Rows are points. Examples show where two turns around zero, p and q, send a point. Where does a point land after both, in the order given? Backwards means that the second turn is done in reverse. Each puzzle has new turns, and all numbers are rounded.

Turn p:
[-1 21] => [ 4 21]
[ 21 -27] => [ 15 -31]
[-19   6] => [-17  10]
Turn q:
[-2 -2] => [ 1 -3]
[20  1] => [ 5 19]
[-23  30] => [-36 -12]
[  5 -29] => [29 -4]
Where do these land?
p, then q: [ 10 -11] => [15  3]
q, then p backwards: [-12  48] => [-49  -7]
p, then q: [ 0 -3] => [ 3 -2]
p, then q: [ -7 -16] => [ 10 -14]
q, then p: [ 10 -17] => [20  0]

Turn p:
[-21 -33 -28] => [-34 -20  28]
[  4  29 -17] => [  0 -14 -31]
[-6  1 17] => [ 1 18  1]
[23  3 28] => [32 16  2]
Turn q:
[-21   1  48] => [ 50 -14   5]
[21 15  3] => [ 2 26  0]
[ -3   4 -24] => [-23  -2   9]
[  3 -20 -26] => [-28 -10 -14]
Where do these land?
q, then p: [-8  7 10] => [14  3  4]
q, then p: [34 21 -2] => [  0   5 -40]
q, then p: [-42 -20 -24] => [-19  12  47]
p, then q: [16 -8 16] => [ 9 21 -7]

Turn p:
[-21 -40   0  19 -19  -2] => [ -5  12 -26  12  18 -38]
[  8  11  12  41  11 -21] => [ 31   7 -32 -19   1  15]
[-23  -7   7  14  17   3] => [ 12  -3  -2 -14  25 -11]
[11 10  4 -8 19 12] => [  5 -20  12  -2   0  15]
[  9   9   8 -14  16 -24] => [ -7  -9  -1 -27 -16  10]
[  7  -5   3 -19 -33   6] => [-11   8   9  22 -24 -15]
[  9  10 -28 -15  12  28] => [-14 -11  23  20  14  26]
[  1  13  -6 -19 -23  -2] => [-11  17  16   8 -19   1]
Turn q:
[-26   6  24 -17  -2  -7] => [-19 -31  13   4  10  -4]
[-17   1   0   3 -10  -3] => [-11  -9   7  -6 -10   4]
[ -4  10 -11  24 -12 -48] => [-33  22   7   9 -33 -21]
[-26  -2   3 -23  24  28] => [ -1 -18   7 -22  38  16]
[ 32 -20  -8  -1 -14   8] => [ 28   5 -27   2 -13  -3]
[ 11  11 -11 -21  17 -20] => [ -2  12   2  -3  16 -33]
[12  8 -2 15 -8 20] => [20  8  7  5 -9 16]
[ 17 -14   6  18   5  22] => [ 17   9 -16  11   2  25]
Where do these land?
p, then q: [-16  -4   3 -20   6  15] => [-19 -11  -8  17   9   0]
p, then q: [ 18  25 -17  -2  20   7] => [ 22 -13  -4  -2  13  29]
p, then q backwards: [ 25   9  -8  14 -12   7] => [14 -9 14 23 -6  9]
p, then q backwards: [-20 -30 -15  32  -2  19] => [ 25  -9  18 -19  39  -7]
q, then p: [ -3  -8  29  18   3 -11] => [15 13 -9  8 28 -6]
p, then q: [ 21  -2 -13 -18  -4 -16] => [ -4 -17   8 -20 -14  15]
q, then p: [-25  10  20 -24 -10 -21] => [ -7  -2 -19 -19   9 -37]
